Each row of a before or after table is a point. One or more steps were done to the points. Then noise was added and the rows were shuffled. The steps act on how far a point lies along the listed directions, d1 being the first. Name the steps. A step turns or swaps two directions, mirrors them in a line or flattens them onto one, adds a multiple of one to another, or multiplies one. Angles are multiples of 10 degrees, from the lower direction toward the higher: turns from -170 to 170, lines from 10 to 170 but not 90. Use the fewest steps. Two steps may share a direction if one is a turn and the other turns, adds or multiplies; they go together, in the order done. Otherwise the lowest direction goes first.

Directions:
(1): [15.3 26.7  0.4]
(2): [ 21.5 -12.5  18.2]
(3): [-15.9   8.7  24.8]
Before (12 x 3):
[[ -5.5   6.3   2.7]
 [ -1.5   2.6  -1.7]
 [ -0.9  -0.4  -1.7]
 [ -5.8   5.2  -1.5]
 [ -3.8   2.1   6.3]
 [  1.5   4.8  -1.7]
 [ -3.5  -5.5 -12.1]
 [ -5.4   0.7   5.5]
 [ -0.4  -5.4  -4.8]
 [  2.2  -2.3   3.1]
 [  3.4  -4.4  -3.7]
 [  1.7  -1.1  -1.4]]
After (12 x 3):
[[ 3.7 -1.6  2.0]
 [-0.7 -2.0  0.4]
 [-1.7  8.7 -0.4]
 [-0.5 -6.7 -0.8]
 [ 4.2  6.5 -2.0]
 [-6.6 -7.0 -9.7]
 [-4.1  1.6  3.2]
 [-3.1  1.9 -0.8]
 [-0.8 -5.6 -4.9]
 [-1.3 -0.6 -1.8]
 [-4.2  6.0 -2.8]
 [ 4.2  6.7  0.5]]
Steps: swap d1 and d3

Directions:
(1): [ -5.6 -10.9   9.5 -32.0]
(2): [  3.3  10.8 -30.9 -13.4]
(3): [-30.7  17.7   2.8   0.2]
(4): [16.7 26.7 14.5 -7.7]
Before (12 x 4):
[[ -0.7   1.1   6.2  -8.0]
 [ -0.2   3.2   5.0  -4.6]
 [  8.8  -0.6  -8.4 -12.3]
 [  5.5   3.2  -2.0   2.3]
 [  2.5   6.0  -3.9   3.8]
 [ -0.8   2.9   2.1  -4.1]
 [ -4.6  -1.3   0.1  -4.9]
 [ -1.2  -2.2   3.1  -9.2]
 [  2.5   0.4  -3.4  -4.4]
 [ -0.6   4.0  -2.4 -13.0]
 [ -0.2   0.8   4.0  -7.7]
 [ -6.6  -4.7   2.0  -5.8]]
After (12 x 4):
[[  3.3   1.1  -1.4  -2.7]
 [ -3.9  -0.5   1.3  -9.0]
 [  1.8   5.4   5.3  -6.3]
 [  1.1   3.6  -6.1   4.9]
 [  1.5   1.9   4.3  -8.4]
 [  0.2   5.0   0.0  -3.0]
 [ -2.8   2.2  -1.4  -7.0]
 [  2.3   9.2  -3.8 -11.9]
 [  4.3   0.8  -0.6   5.5]
 [  1.3   6.2   2.9  -2.7]
 [  9.9   0.1  -0.5  -7.5]
 [  1.7   4.5   4.1  -6.0]]
Steps: turn d1 and d4 by 30 degrees; add 1 times d3 to d2
